Each row is a point. A path goes straight from each point to the next, and from the last back to the first. The post is the endless flat space through its rows: a point in 2 columns, a line in 3, a plane in 4, and so on, so that a path can go around it. Count how often the path circles the post. Going back the other way cancels.
In the rows, 128 means zero.

Post (1 x 2):
[[126 141]]
Path (18 x 2):
[[111 175]
 [ 86 144]
 [ 54 119]
 [ 99 178]
 [142 172]
 [180 196]
 [126 167]
 [ 80 157]
 [ 83 162]
 [136 221]
 [176 177]
 [108 193]
 [ 97 170]
 [ 86 187]
 [101 135]
 [137  65]
 [149 134]
 [171 196]]
Times around: 1

Post (8 x 9):
[[112 153 154 135 103 168 176 115 132]
 [ 14 109 127 224 183 179 127  82 125]
 [224 217 170 121 137  37 123 121 119]
 [109 132 154 164 137 141 115 165  62]
 [ 98 107  85 144 182  76  60 138 130]
 [140 166 183 135 125 186 141  61 135]
 [115 192 175 114 160 103 117  98 166]
 [165 163 174 155  88 114  72 150 153]]
Path (26 x 9):
[[132 159 175 220 194 100 102 113 168]
 [153 137 139 169 173 151 131 120 119]
 [147 174 192 155 133 117  94 150 158]
 [164 195 119 158 170 113 125  62 148]
 [122 174 113 147 151 129 105 113  71]
 [ 75 135 158 188 102 137 123 143 142]
 [212 133 131 209 112  80 132  93 123]
 [169 140 171  95  95 211 181 129 144]
 [118 192 138 154 184  88 172 123  74]
 [ 85 141  92 183 218  84 110  67  16]
 [138 151 157 152 112 104 158  54 152]
 [117 160 160  72  79 143  89  84 226]
 [175 140 217 141  99 192  88  78 103]
 [113 141  85 113 195  93 173  96 162]
 [120 139 176 246 135 241  95  87 107]
 [128 223 155 226 106 142 186 103  76]
 [ 83 128 113 129 143 137 179  88  89]
 [170 144 156  43  43 128 120 181 149]
 [ 63  90 118 137 158  83 118 222 117]
 [ 88 178 155 161 130 125 117 145 215]
 [162  91 139 205 152 180  56 100  71]
 [128 142 150 109 167  73 107 110 239]
 [139 149  84 120 183  83  97 138 149]
 [ 69 163 101 138  81 181 168 150 137]
 [115 185 210 144  95 143  95  55 151]
 [146 126 227 139 105  90  31 166 147]]
Times around: 4

Post (17 x 18):
[[122 114 124 124  95  92 130 161 112 182 137 129 135 105 158  95 113 139]
 [159 162 117 102 161  45 110 103  93 154 100 130  90  90 155 109 178 126]
 [141  99 112  93 129  82 126 109 141 140 107 136  80 140 148 151 128  89]
 [172 121   7 109 144 132  70  71 155 159  86 111  97 116 111 147 111 172]
 [ 77 139 173 141 122 178 125 203 117 105 117 151 130 131 123 139 131  78]
 [113 142 140 153 141 144 173 180 151 147 141 123 136 145  93  96 143 103]
 [147 105 141 125 151 124 181 181  93  96 131 142 130 129 137 140 122 147]
 [ 88 136 150 135 138 148 172 161 187 135 152 178 131  97  87 144 108 131]
 [171 139 150  93 118 104 113 139 113 148 138 127  77 119 110 130 142 152]
 [109 125 156 163 143 158 158 133 160 173 133 120 136 155 129 181 160 137]
 [212 114  80 148 104 106  74  69 205 120  91 152 118 118 132 133 115 174]
 [149 113 150 100 133 174 112 114 199 132 136 125 165 127  78 166 195 119]
 [117 112 141 149 149 119 155 100 108 145 161 134 113 109 117 106  98 101]
 [149 179  76  85  99 109 132  90  99 154 122 144 103 132 148 114 157 139]
 [159 105  35 144  93  63  80  61 133 135  92 127 101  80 108 155 161 155]
 [175 124 147 127 118 147 149 155 154 159  98 150 141  98 103 171 113  81]
 [152 153 116 131 140 122  80 135 166 153 164 145 160 150  99 192 130 115]]
Path (29 x 18):
[[182 100 170 160 129 130  79 147 125 206 162  90 116 115 104 110 186 121]
 [111 142 105 111  92 138 116  75 115 201 169 137 157 155 124 107 145 126]
 [124 142 123 136 158 168 112 111  82  99 118 112 169 202 167 157 169 148]
 [199 154 122  83 116  48  69 106 146 189 158 135  99 127 104 222  91 103]
 [133 152  90 141 183 105 158 110 189 195 142 121 133  99 112 152 133 114]
 [116 124  97 124 139  91 112 109  82 128 171 153 124 128 156 124 123  41]
 [166 212 128 112 158  31  85 171  90 153  87 201 101 100 124 233 167  86]
 [147 214 141  73 128 146  73 128 135 232 145 142  95 121  51 155 102 119]
 [162 134 154  91  91 112  74 180 105  78 100 126 120 158 182 168 110 179]
 [127 149  97 131 128  89 112 156 163 150 138 143 127  72  85 142 139 126]
 [235 117 117 164 113 108 146  90 157 231 150 156 157  83 175 132  68 170]
 [161  96  72 102 170  86 175 158 118 152 121 172  67 107  82 138  68  92]
 [144 159 134 130 101 169  67 189 147 147 103 160 138 130  90 142 108 123]
 [ 40 131 110 157  96 122 130  76 142 146 136 133 152 117 134  91 112  93]
 [131 157 133  82 162  76 129  70 124 190 176 112  94 136 149 136 102  55]
 [128  88 128 135 189 132 204 132 110 154  85 114 102  89 163 154 176 126]
 [215 180  29 107 165 104 107 129  72 141 124 144 115 139 118 111 169 168]
 [133 140 127  97 105  66 119 112 119 185 185 133 119 134  87 145 169 150]
 [ 94 105 106  98 105 113 128 176  87 206 119 129 141 135 128  95 134  73]
 [189 139 101 127  81 206 103 163 106  91 106 155 119 178  88 188 145  99]
 [185  72 163 163 108  97 178  91 161 145  93 137 123 115 129  58 141 134]
 [215 203  94 104 111 122 115 124 204 187  91 117 142 145  94 136 159 197]
 [152 211  91 123 106 154  98 195  60 118  39 112 133  70 150 140 154  97]
 [157 115 131 125  68  85 161 117 108 164 152 139 114  67 170 103 131 101]
 [220  99 140 207 107  67 155  87 135 223 120 161 180  76 138 180 183 138]
 [160 152  99  68 151  79 100 120  81 103  78 182  80 114 149 147 125 129]
 [ 76 156  56  92 149  77 130 170  91 137 137 121 125 113  99 134 106 164]
 [158 100  98 141  96  97 105 128 167 147  89 126 119 120 160 141 115 135]
 [ 84  86 141  88 138 209 174 131 105  56 219 145 107 180 111 179 120 148]]
Times around: 5
